Rows are points. To make a cloud, some directions were put in groups of two or more. Within a group, all points are equally far from the middle, so they leave a hole (a ring in 2 directions, a hollow ball in 3). The other directions are filled evenly. Then the cloud was stretched, turned, moved and blurred a little. How many holes are there, and how many directions does each take, smallest first?

Cloud (22 x 3)
[[ 24 -36  -1]
 [-49  15 -27]
 [-45  25 -24]
 [ 37 -18  -6]
 [  6 -43   3]
 [ 17  44 -15]
 [-32  26  29]
 [  9 -48  29]
 [ 22 -25 -41]
 [ 12  49 -37]
 [-47  14 -20]
 [-21  44  -7]
 [  7 -48  26]
 [ 46 -13  35]
 [-43 -11   1]
 [-19  33  40]
 [-27 -37  16]
 [-41 -10  41]
 [ 43   1   6]
 [ 21 -25 -41]
 [-41 -15 -39]
 [-37  29   3]]
Holes: 1 (2)

Cloud (29 x 4)
[[ -6  -2 -26 -57]
 [ 28  42 -21  -5]
 [ 43   8 -41 -10]
 [-20  40  10 -10]
 [-13 -57  28 -12]
 [-23 -49  23  10]
 [  4   7  41 -43]
 [-14 -55  27 -12]
 [-49  -6 -22  -8]
 [ 64  -8  27  -5]
 [ 36 -29 -21  28]
 [  7  47   2 -19]
 [-28 -34 -12 -52]
 [ 17   8 -50 -18]
 [ 14   3 -52   3]
 [ 60  25   6  15]
 [ 28 -51 -22 -13]
 [ -2 -53  -5  23]
 [ 66 -15   6  10]
 [ 41 -30  40  11]
 [-15 -53   9 -39]
 [-12   4  24  39]
 [ 29  15   4  45]
 [-15  42 -10 -21]
 [-10   1  26 -54]
 [ 40  41   1 -21]
 [ 49 -43   4   0]
 [ 36 -52  -9   4]
 [  9  49  -6  -4]]
Holes: 1 (4)

Cloud (74 x 8)
[[ 21 -11  31  15  58   6  30  42]
 [-40   6  -1  12  72 -13  -7   5]
 [ -7  -4  -1  30 -22 -60 -28  34]
 [ -4  -1  23  77   0 -25 -25 -19]
 [-33 -23   4  -7  16 -34   9 -41]
 [ 30 -35 -37  -2 -29   7  -7 -54]
 [ 37  30  34  53  41 -22  -6   2]
 [-12  -6 -42 -22  53 -23 -44 -31]
 [-15  16   7  44   3 -35 -66  -5]
 [ -4 -19  30  13  -3   6 -72 -24]
 [ 16 -14 -47  13   3   1  41 -66]
 [-13 -31 -18  19  17 -33  46  15]
 [-30 -36  12   3  35  30   3  -1]
 [ -9  51  21  62  10 -18   9 -35]
 [-18 -26 -30 -28  14   2 -58  21]
 [-17 -38   1   8 -34 -17  -9 -35]
 [ 13  18 -59  15 -26 -24 -31  19]
 [-35  -6   1  34  76 -10 -50 -29]
 [  7 -17 -48  28  66 -27 -33 -20]
 [  1  44 -16  -8   6  44  33 -32]
 [-25  22  21   7 -30  16 -29 -44]
 [  6  16 -63  20 -27   7 -18  19]
 [  7 -20 -53  71  -3  -2   5 -34]
 [ 69   6  29  16  -2 -19 -35  31]
 [-33  33 -33   4  51  55 -19 -43]
 [-28 -42 -31   1 -26  10 -15 -25]
 [ 51   4  12  34  66  -1  14 -15]
 [ 31  44 -41  34  23 -21  32 -28]
 [ 22  10  29  79  14   2 -12 -12]
 [ -9  -8  17  42 -31 -33   1  12]
 [ 41   4  17  56  37  10  24  28]
 [ -8 -38  19   0  64  13 -16  -3]
 [ 42 -37   9 -26   8 -21  13 -21]
 [ 55  -4   9 -45  22  13  39  10]
 [ 42  36 -10  -4  32  40 -47   5]
 [-11  29   5 -17 -27 -18 -46  -1]
 [-32  26 -24  60  24 -50 -25 -30]
 [ 33  33  30 -34  30  -9  23  -6]
 [-10  -8  17  69  -4 -11  -3   9]
 [-38  -1 -18  -4  11  19 -75 -40]
 [  2 -49   6 -25  -5 -15 -38 -16]
 [ -3 -16  40 -17  28  41 -12 -15]
 [ 32  59 -23  34  19 -11  42  13]
 [ 49  -8 -48  22 -38 -10   9  29]
 [  6  -1 -60  15  59   5  26  36]
 [ 10  62 -14  17  57 -22   9 -18]
 [ 46  22  26  46  -3 -31  24  -6]
 [ 35 -22 -41  43 -23 -25  22  22]
 [ -7  61  -9   7  11 -26  40   4]
 [-17   6 -57  15  53  48 -38 -30]
 [  7 -38 -21  63  -2  27   1 -20]
 [ 11  35  20 -29   0  19   4 -51]
 [ 21  60 -10  35 -21  -8 -29  -7]
 [-13  -4  33   5 -29  -1 -33 -54]
 [-27  19 -39  19 -31 -11 -42 -37]
 [-50   5 -10  22  53  17  -7  15]
 [-22  35  15  -6  59  33 -14  15]
 [ 62 -18 -23  -3  30 -11 -36 -36]
 [ 24 -27 -18  44  12 -60   3  30]
 [ 33  24  40   4  21 -23 -53  37]
 [  9 -21 -42  22  27 -59 -10 -32]
 [ 32   1  18  15 -26  15  23 -64]
 [-13  -8 -25 -20 -24 -55 -25  15]
 [-21  14  20  74  22 -13 -15  -1]
 [-33   3 -34 -28 -26 -15   2   3]
 [ 41  10 -50 -11  13 -13 -51  -5]
 [-22 -32 -16 -42  34 -20 -21   1]
 [-16   3  24  56  31  -2  12  27]
 [ 35  12   0 -25  13  63  13 -16]
 [ 41 -22 -35  32  44  38 -23   6]
 [-22  28 -55  30  27  30   2  19]
 [ -5  44  12  10  -8 -61   3  20]
 [  9  15  34  16   8   7  43 -44]
 [ 27   5  17  21  44  69  -1 -27]]
Holes: 2 (3, 4)

Cloud (105 x 9)
[[ -6  -4 -31 -59  28  12  25   5 -64]
 [ -1   3 -28 -41 -65  -2  44   0  22]
 [ -6  -1  -1 -38 -19 -19 -28  60  12]
 [ 38  49 -22 -58  32  19   9  15  -5]
 [-23   4  36   1 -42 -46  34  22  17]
 [-23   8 -13   0 -49 -35 -18   2 -36]
 [  6 -65  15 -15  19 -26  59 -32   2]
 [ 55  11  16 -35 -21 -22 -39   4 -13]
 [-32  -9 -25 -14  16  -5 -12  42 -55]
 [  7  44   4  15  -7 -43   4 -62 -37]
 [ 63 -24  17  -7 -19  15 -21  14   9]
 [  5 -19 -51 -39 -14 -29   1  43 -26]
 [-22  26 -12 -37  -7   6 -56  29  18]
 [  3  62 -17  12 -15 -49 -16 -11   5]
 [-36 -32 -18 -31  12 -59 -15  -7  36]
 [ -6 -17 -10  21  -8 -61  43  28 -11]
 [ 29  10   9 -17 -52  -7  55 -49 -18]
 [-37  19 -15 -16  50  23  29  31  51]
 [  8  49 -26 -33  10 -41  18  11 -63]
 [-21  31  42   7  34 -56   3   6 -34]
 [ 29 -19   9 -41   4 -67  19  28  10]
 [-25 -18  -3 -46  -3 -23 -60   5  -4]
 [-44  11 -15 -59 -14  39   0  11  -1]
 [  5  39 -51  24   7 -26  34  24  -6]
 [  7 -66 -19 -22 -31  30  38  -5   5]
 [ -4  37  43 -10 -18  24  -5  31  41]
 [ -3  -9  16 -38  -9  32  -5 -43  48]
 [  7   6  42  24  28 -32  16  19 -55]
 [-53 -28 -13  -5  16 -53  13  21 -17]
 [-13  52 -30 -30   7   1  20  36 -57]
 [-56 -47  -7  10 -15 -28   1 -15   4]
 [ -5  14  30 -32  59 -42 -46  -5 -14]
 [ -7  18  -8  13  -8  55   6 -33  28]
 [ -9 -30   0 -11  66 -19   7  55  16]
 [ 68  27  16 -37  13   8  25  11  11]
 [-12  -8  19  -3 -48 -30  67 -26 -24]
 [-60 -12  16  -4  39  29   2 -11  -9]
 [ -3 -34  55 -39  27  25  23   2 -14]
 [ 15  11 -10   4  -6  -9 -60 -36  27]
 [ 17 -20  33 -32 -27 -38   7 -29 -62]
 [ 50  26 -11  -7 -38  26  39 -23 -30]
 [ 37  20  -5  16 -19  19  -6 -50  21]
 [-22 -39  14  -9  55 -31  15 -48  11]
 [ -8 -42 -39  35 -18 -27  36   9  19]
 [ 18 -32  24 -23   0  21  12  56 -39]
 [-39 -18 -13   6 -34   5  -1 -50  27]
 [ 30  57   7   5  -9  -1 -11  38  13]
 [-27  17   0 -41 -14  49  39   9  47]
 [ 23  -3  -6   4 -37  15  56   6  56]
 [ 47  17 -26  -3 -15 -49  11 -41 -28]
 [-57 -26  13  15  35 -31 -19  22  -4]
 [-33 -22  -2  20 -11 -21  18 -69  17]
 [-33  25 -14 -36   4  -6 -69 -11  -1]
 [ 54 -14  20 -12   1  43 -13 -14  18]
 [-22  -5 -49  13 -30  -3  15  27  35]
 [ 77 -18  12  10  -5  -2  19  27 -12]
 [-11   3  -4 -64 -20  22  64  16 -33]
 [-11  22  52  20  33 -38 -11   6  41]
 [ -2   0  28 -69   0  -1  -9 -26 -55]
 [ -3  21  10 -32  37  43  21  55  10]
 [-11 -47  20 -45 -21 -48   0  -5 -29]
 [ -9 -57  20  28 -29   5  18 -26 -31]
 [ -9   2  -1 -18  40  47  36  -8  51]
 [  2   6 -24   7 -22 -14  22 -77  10]
 [-20  -4 -14   0  46 -50 -45  32   8]
 [ 10 -36 -24 -23 -15  37  18  30  54]
 [ 14 -26  45  20  15 -64   3 -12  19]
 [-16  -4   9 -23  69 -40  -8   5  47]
 [-63 -25  24 -36  18  -7  17 -13  39]
 [ 16 -64  15  34   5 -21  45 -24 -34]
 [  4  35 -58 -56   0  12  23 -26  20]
 [ 16  66 -13 -22 -26 -42 -15 -25   0]
 [ 21 -28  20  46  22   4  -8  21 -47]
 [-27 -11  32 -24  41   5  39 -18 -48]
 [ 53  13   4  22 -28  15  -8  12  15]
 [-13  -3  -8 -11 -32 -42  68  28 -21]
 [ -2 -44 -23  23 -19   0  58  28 -27]
 [ -8 -34  -1  -1  -9  54  26 -40  -9]
 [  2  36  35   9 -36 -34  -3 -43 -45]
 [  8  50  -7 -47  55   7  -5  19  31]
 [-32  18 -24  32  -2 -31  35 -10  51]
 [ 19 -40 -28  15 -41  -8  57  21  -4]
 [-13  38 -18 -23  12 -37  17   2 -78]
 [ 11 -10  48 -17  17 -58 -23 -40 -31]
 [-13 -24  35   5 -21 -59  35  17  24]
 [-10   0  44 -29 -45  24  59   9  17]
 [-33 -43 -56 -13 -12 -13  -9 -12   2]
 [  2 -29  49 -33 -13  15  26 -46  28]
 [  0   5   3  -5  38   3 -52 -38  42]
 [  8  48  35 -13 -14 -15  11  55  13]
 [-17 -20  43 -48  22 -57  14   0 -19]
 [ 23   5  41   0 -10 -20  75  25 -11]
 [-23  19  66 -21 -11   5  27 -45   5]
 [-58  -9 -49  11  10   0  21 -16  35]
 [ 16 -60  -8 -45  18  12 -28  -1  26]
 [ 16  11 -50 -62  28  -3  33  22  40]
 [ 14 -12 -10  -3   4 -62  53   1 -50]
 [ 40 -19 -39  -2  32 -11  28 -43 -52]
 [ 16  10 -14 -62   0 -29 -33 -29  33]
 [-18  51  38 -25  21  20 -18  38  26]
 [ 15  41 -25   3  10 -23 -34  19  44]
 [  6 -72 -11 -48  -2  12   0 -21 -14]
 [-35  56  29   6  -7  11  18 -26 -47]
 [ 44  22  16  45 -13   2 -15  -7 -14]
 [ 26 -17  10 -41  14  27 -52 -19  10]]
Holes: 1 (9)

Cloud (91 x 9)
[[ 46 -33   5 -23  22 -19  15   9  60]
 [ 62  -9  31   7  26 -13  48 -21  19]
 [ 41  -4 -19  -4  23  -8  43 -50 -32]
 [ 49  35   4 -50 -12  -3  37  27 -11]
 [  3  17  -2  -2  19   8  40  80 -10]
 [ 22 -59  -6  19  19 -39  22   7 -33]
 [-16  -5  30  44 -29  29  -2   0  19]
 [-28 -24 -23 -17  40 -16  21 -29 -23]
 [ -6  19 -45  35  14  12   8  -5 -12]
 [ 36 -29  44  16 -15 -18  15 -42 -22]
 [  3   3  21 -40 -41  -2  -3  14 -14]
 [ 44 -24 -51  44   2   4  14  -8  -7]
 [ 36 -13 -28  -4  31  20  17 -13 -18]
 [ 32  -6  10  -8  83   4  -9  50 -31]
 [ 13   3  47   8  37  30   0  50 -51]
 [ 14  -2  20  16 -72  -9  31 -37 -11]
 [ 30 -51  17 -10  31  -9  -8  -1   3]
 [  1 -29   6  26  59   4 -63  20 -26]
 [  2 -16  30 -18  -1  17 -28  29 -40]
 [ -4 -18 -17  18  27 -57  21  32 -13]
 [  8 -14 -40 -11 -43  41  -3  -3 -42]
 [-17  -4 -25  52  10 -26 -46  -1 -60]
 [ 15  38  70  -7  -3   0  30  47 -23]
 [-51  -3  -8  48 -11  29  41  34 -11]
 [ 28  24 -60   9  27  32  27 -34 -11]
 [ -3  -5  27 -14  43 -34 -27  44  36]
 [ 11  -5  37  21  27  21  54  64 -12]
 [-14  29  34  35 -36 -44  18 -42   2]
 [ 17  59  12  10  37  77  44   2   4]
 [ 31  40  20   6 -17  -5  72  -5 -25]
 [  1  -1  30  15 -19  46   2 -25 -13]
 [ 16   3   1 -25  38  14  62  -9  17]
 [  5  -1  26 -14 -18 -34  -1 -43  11]
 [ -5  21  17 -54  -3  -6  21 -29 -25]
 [ 15 -27   7  30  -6  29  28  -4 -46]
 [-21  -5  41  37  -1 -25  17  52 -24]
 [ 47 -53 -18 -10  39  -7  12  15 -73]
 [ -3 -11  52 -44 -34   3  48   6 -24]
 [ 34  17  80   8 -17 -13  56  38   5]
 [ 56 -11 -23  36 -13  -2  48 -13 -26]
 [ 32  11  18 -29  18 -15  31  24  14]
 [ 48  33 -11 -16  46   4 -18  15 -24]
 [  9 -61 -28  34  -6  -3   9  21 -24]
 [ 15 -25 -34 -26  -3  -1  34  49   5]
 [ 61 -12  47 -10  20 -30  49  11   3]
 [-14   6  29  -1 -10  43  30  10  -2]
 [ 30  13 -13 -32  37  -4  21 -21 -27]
 [ 56  14  31  25 -26 -11  59 -14 -31]
 [-22  19 -19 -56  16  11  39   0  18]
 [  4 -18 -23  17  24 -37 -11  60 -17]
 [ 26  34 -42  15 -12  72  45  -7 -12]
 [ -3 -26   4  -2  17   7  56 -34 -50]
 [-33   8  -8  56  15  19  13  -4 -68]
 [-21  33  -9  -5 -52  29  29 -37 -39]
 [ 10  15  13   6 -49  22  84 -19  52]
 [ 63   2 -43 -17  59  28  -3  50 -49]
 [ 27  -7  25  51 -29  51  62 -27 -21]
 [ 41  47 -15 -18 -17  51  41  30 -20]
 [-18  12  -4   4  13  40  26  30 -80]
 [ 39  32 -26 -24 -18 -20  20  48 -22]
 [  1 -13 -20  40  75 -18  12  18 -51]
 [ 17 -25 -22   7  17 -18 -16   1  35]
 [ -2  44 -24 -24 -15  28  -1  19  -4]
 [ -7 -50   8  24  -2  11  11  60  -1]
 [ 31 -50  12  -1   1  11   3  21   6]
 [ 33  10  16  17  31  -4  28 -27 -52]
 [ 35  11 -34  43 -15 -10 -23  32   2]
 [-15  -2 -37 -13  45  -5  21 -17 -28]
 [ 13 -36  20   6 -57 -12   9  -7  10]
 [ 43   5  22   3  39   9  52  83  23]
 [ 38 -43 -33  33  10   9  37 -29 -11]
 [-23 -38  20 -14   1  21   8  -6 -16]
 [-11   5 -70  17 -10  61 -15  10 -26]
 [-18  -6  -2  21  20  55  39  39 -40]
 [-17 -55 -58  64  27   1  -4  -5   6]
 [ 42 -21 -13  40  30 -17  42 -33 -32]
 [ 70  37  -5 -28  50  -1  -8   8 -29]
 [ 34  11   5  29  37   6  24   1  28]
 [ 43  -2  -3 -17 -25 -22  28   2 -43]
 [ 40   4 -72  11 -13   4  25 -43  -4]
 [-17  -8   4   1  27 -20   6  45  21]
 [-26  30  25  24  13   2  17   9  34]
 [ 46  41 -10 -25  -6  34  48   9  13]
 [ 19 -35 -20  -6  13 -31 -47   6 -60]
 [ 14  14 -57 -52  -7  19  63  46  11]
 [ 46 -15 -16 -26  49 -26  48  43 -15]
 [ 20  45   2  -5  10  34  41 -44 -58]
 [ 33  31 -18 -40 -21 -27  42  33 -39]
 [ 21  48   9  11  27  23  25 -54 -16]
 [ 19   8 -39 -33  95   2  10  36  11]
 [  7 -40 -14  31  20  -1 -50  27 -22]]
Holes: 0
